Each row of a before or after table is a point. The points were changed in one or more steps. Then noise was added and the rows were shuffled. The steps act on columns, c1 being the first. Write out the steps. A step turns or swaps two columns, mirrors them in a line or flattens them onto one, adds a multiple of one to another, or multiplies or shifts one. Angles are multiples of 10 degrees, from the lower column toward the higher: turns from -170 to 170, lines from 10 to 170 but not 90. Use the fewest steps. Two steps may share a column if one is a turn and the other turns, adds or multiplies; they go together, in the order done. Otherwise the lowest column goes first.

Before, 12 rows:
[[.08, -.20],
[.44, -.40],
[.24, .27],
[.04, -.35],
[-.42, -.06],
[.65, -.27],
[.23, -.33],
[.31, -.21],
[.37, -.02],
[-.12, -.31],
[.28, -.07],
[.44, -.52]]
After:
[[-.08, -.49],
[.35, -.04],
[.08, -.21],
[.05, -.39],
[.21, -.05],
[-.10, -.32],
[-.31, -.36],
[-.13, -.21],
[-.43, -.30],
[-.48, -.08],
[.34, -.28],
[.52, .28]]
Steps: add 1 times c2 to c1

Before, 13 rows:
[[-.40, -.28, -.05],
[-.16, -.30, -.17],
[.44, -.22, .21],
[-.20, .44, .39],
[.07, -.02, -.13],
[-.23, -.25, -.04],
[.51, .26, .27],
[.36, -.21, .49],
[.60, .44, -.30],
[-.41, .15, .54],
[-.25, -.42, -.58],
[-.01, -.12, .02],
[.48, .64, -.18]]
After:
[[.21, -.01, .09],
[.45, .01, .48],
[-.55, -.01, -.09],
[-.40, .00, .30],
[.03, .01, -.41],
[-.50, .00, -.06],
[.21, .01, -.66],
[-.04, -.02, .01],
[-.47, -.01, .49],
[-.52, .03, -.35],
[.41, .01, -.12],
[.00, .01, .12],
[.19, .02, -.05]]
Steps: turn c1 and c3 by 160 degrees; multiply c2 by 0

Before:
[[-.04, -.47, .11, -.08, .05, -.80],
[.19, .34, .33, .61, .42, .11],
[-.06, .13, .08, -.02, -.37, -.39],
[.11, .06, .09, .57, .16, -.18],
[-.11, .05, .10, -.33, .50, -.74],
[.27, .36, .34, -.05, -.12, -.02],
[-.45, .21, .17, -.60, -.24, -.13],
[.00, .08, .26, -.08, -.20, .40],
[.27, -.06, -.33, .32, .20, .31]]
After, 9 rows:
[[-.30, .61, -.14, -.69, -.03, .30],
[.15, .37, .02, .38, .13, -.46],
[-.21, .45, .51, -.24, -.77, .07],
[.42, .48, .16, .35, -.16, .10],
[.44, .75, .49, .48, .11, .03],
[-.04, .48, -.03, -.04, .45, .16],
[-.15, .79, .08, .21, .11, .37],
[-.05, -.05, .10, -.06, -.68, .36],
[.03, .55, -.26, -.05, -.27, .34]]
Steps: mirror c1 and c4 in the line at 60 degrees; shift c2 by .40; turn c3 and c5 by -60 degrees; turn c5 and c6 by -110 degrees

Before:
[[-.27, -.09, .09, .24, .05, .01, .04, .44],
[-.05, .14, -.26, .25, .07, .26, .11, -.28],
[.04, -.15, .24, .20, .05, .14, .08, -.24],
[.01, .22, .19, .12, -.22, -.13, .08, -.12],
[.04, .06, .15, .28, .21, .03, .20, .15],
[.13, .06, .05, .03, .20, -.04, -.04, -.23],
[-.16, .05, .18, .07, .17, -.12, .17, -.27],
[.03, -.09, -.94, .10, -.09, -.03, .28, -.07],
[-.02, .10, .13, -.06, .07, .15, .07, -.12],
[-.01, .09, .20, .17, .15, -.13, -.15, -.28]]
After:
[[-.16, .08, -.17, .16, -.16, -.13, .41, -.19],
[-.01, -.05, -.29, .11, .22, -.12, .06, -.13],
[-.02, .00, -.16, .03, -.06, .15, .10, -.04],
[.05, .28, -.10, .21, -.03, .14, .02, -.23],
[.03, -.54, .77, .08, .09, -.03, .25, -.09],
[-.27, .12, -.02, -.11, -.04, .00, .44, .14],
[-.04, -.26, .12, .24, -.06, .26, .18, -.29],
[-.02, .06, -.21, .22, -.15, -.15, -.15, -.25],
[.04, .05, -.16, .05, -.21, .03, .13, -.03],
[.13, .00, -.08, .13, -.20, -.04, -.23, -.15]]
Steps: add -1.5 times c1 to c7; turn c2 and c3 by -140 degrees; flatten c4 and c8 onto the line at 130 degrees; multiply c5 by -1

Before, 12 rows:
[[-.28, -.30, .30, .33, -.21, .00, .36, -.16, -.03],
[.11, -.26, -.14, .20, .01, -.05, .08, .09, -.08],
[.24, -.16, .01, .17, -.29, -.13, .06, .47, -.02],
[.20, -.14, .35, .30, -.24, -.14, -.06, -.20, .94],
[-.08, .10, .13, .21, -.15, .84, .25, -.24, -.13],
[.25, -.28, .37, .38, -.14, -.13, -.49, -.16, -.09],
[.34, -.28, .24, -.60, -.08, -.02, .22, -.12, .03],
[.03, .05, .21, -.08, .55, -.13, .39, .42, -.02],
[.13, -.18, .33, .24, -.11, .06, .33, .10, -.13],
[.06, .25, .13, .39, -.18, -.12, -.10, -.19, -.03],
[.37, -.19, .33, .33, -.15, .02, .34, -.11, -.15],
[-.62, -.19, .31, .29, -.09, .32, .23, -.17, -.12]]
After:
[[-.27, -.34, .61, .27, -.22, -.01, -.02, -.17, -.01],
[-.08, .09, .45, .13, -.16, .83, .01, -.25, -.13],
[.03, .25, .44, .32, -.19, -.13, -.03, -.23, -.05],
[.03, .06, .52, .00, .54, -.16, .00, .44, -.04],
[-.61, -.19, .63, .23, -.09, .31, -.01, -.18, -.12],
[.35, -.18, .62, .29, -.15, .01, -.03, -.12, -.14],
[.33, -.27, .53, -.63, -.08, -.03, -.01, -.12, .02],
[.20, -.13, .65, .24, -.24, -.14, -.01, -.20, .93],
[.11, -.25, .15, .22, .05, -.03, .02, .08, -.09],
[.26, -.27, .68, .31, -.14, -.14, -.01, -.15, -.09],
[.12, -.19, .66, .27, -.11, .05, .00, .07, -.14],
[.24, -.16, .31, .30, -.27, -.13, -.02, .47, -.01]]
Steps: shift c3 by .30; add 0.3 times c8 to c4; multiply c7 by 0

Before, 8 rows:
[[-.12, .42, .06, -.15, -.50, .38, .43, .15, .05, .06, -.08],
[-.21, -.22, .18, -.51, -.73, .08, .12, -.23, .01, .42, -.23],
[.87, -.40, .36, -.27, -.59, .13, -.30, .20, -.46, .42, .18],
[.30, .08, .18, -.01, -.54, -.15, .01, .47, -.13, .28, -.22],
[.17, .00, -.09, .22, .40, -.49, -.13, -.21, -.45, -.30, .27],
[.48, -.12, -.27, -.15, -.07, -.60, -.07, .01, -.37, -.37, .40],
[.29, -.21, -.33, -.03, .11, -.34, -.55, .00, -.18, -.11, .44],
[.13, -.35, -.04, -.71, .24, .22, .55, -.10, .59, -.16, -.53]]
After:
[[.05, .00, -.20, .20, -.03, -.47, -.09, -.28, -.43, -.33, .15],
[.85, -.40, -.48, -.30, -.08, .13, -.39, .11, -.50, .44, .01],
[.09, -.08, -.53, -.16, -.03, -.59, -.07, -.07, -.35, -.41, .02],
[.08, -.35, -.14, -.69, .08, .20, .55, .08, .62, -.14, -.07],
[.00, .39, .12, -.09, .06, .40, .34, .17, .04, .06, .00],
[.33, .10, -.10, .01, .00, -.12, -.06, .52, -.10, .30, -.14],
[-.05, -.23, .31, -.52, .01, .13, -.01, -.15, -.02, .46, .05],
[-.09, -.24, -.47, -.09, -.13, -.33, -.51, -.17, -.13, -.15, .09]]
Steps: turn c1 and c3 by -50 degrees; flatten c5 and c7 onto the line at 80 degrees; flatten c8 and c11 onto the line at 160 degrees

Before:
[[-.16, -.19, -.49, .07, -.24, .00, -.32, .45, -.01, -.15, -.07, -.14],
[.23, .48, .15, .03, .12, .23, -.28, -.30, .11, .04, -.10, .07],
[.25, .19, .06, .00, .13, -.08, -.26, .08, -.13, -.37, -.54, .40],
[.02, .35, -.12, .28, .23, .23, -.08, .42, -.24, .38, -.26, .26],
[-.05, -.28, .18, -.04, .17, .35, -.46, .06, -.25, .07, -.15, .03],
[-.01, -.26, .29, -.41, .11, -.13, -.47, .35, .11, .07, .19, .15],
[.10, .22, -.11, -.42, .08, .07, .19, .01, -.06, -.31, -.02, -.14],
[.01, .37, -.42, -.09, -.23, .39, .20, -.22, .14, .33, -.40, .10],
[-.60, -.30, .04, -.30, -.34, -.37, -.18, -.24, .11, -.12, .32, -.22],
[-.39, .23, .06, .36, -.40, -.03, .05, .44, .44, -.05, -.37, -.18],
[.20, .45, -.10, .12, -.49, .00, .12, -.25, -.15, .06, -.53, -.37],
[.25, -.22, -.02, -.01, .06, .00, .20, .07, .29, -.09, .20, .01],
[.19, -.04, -.32, -.25, -.35, .38, .25, .13, -.01, -.18, .32, .36]]
After, 13 rows:
[[.15, .00, -.39, .13, -.20, -.24, .26, .30, .26, -.63, .50, .51],
[.01, -.45, .38, -.97, .30, -.04, -.44, .25, -.15, -.42, .09, .16],
[.20, .47, -.10, .13, -.49, .12, -.01, .10, .12, -.43, -.30, -.35],
[.11, .33, -.13, -.27, .11, -.03, .10, -.06, .01, -.80, -.01, -.13],
[-.10, -.33, -.62, -.25, .07, .00, -.18, .53, .02, -.61, .05, -.25],
[-.02, .33, -.22, -.02, .49, -.01, -.24, .22, .37, -.12, -.39, .31],
[-.06, -.39, .27, -.58, .21, -.17, -.32, -.05, .41, -.44, -.22, .02],
[.27, -.12, .01, .38, .06, -.14, .23, .07, -.22, -.56, .16, .13],
[.22, .11, .13, -.51, .07, .14, -.23, -.06, .07, -.89, -.59, .52],
[-.41, .18, .09, .24, -.05, -.30, -.08, .60, -.39, -.59, -.19, -.34],
[-.62, -.34, .02, -.37, -.39, .19, -.11, .07, -.30, -.64, .51, -.50],
[.08, .43, -.61, -.06, -.29, -.40, .06, -.09, .14, -.19, -.29, .10],
[.23, .30, .20, -.60, -.07, -.20, -.40, -.26, .03, -.45, -.19, .14]]
Steps: add 0.5 times c1 to c12; turn c2 and c7 by -20 degrees; add 1.5 times c7 to c4; multiply c3 by 1.3; add -0.5 times c5 to c11; turn c5 and c8 by -40 degrees; turn c6 and c9 by 140 degrees; shift c10 by -.50
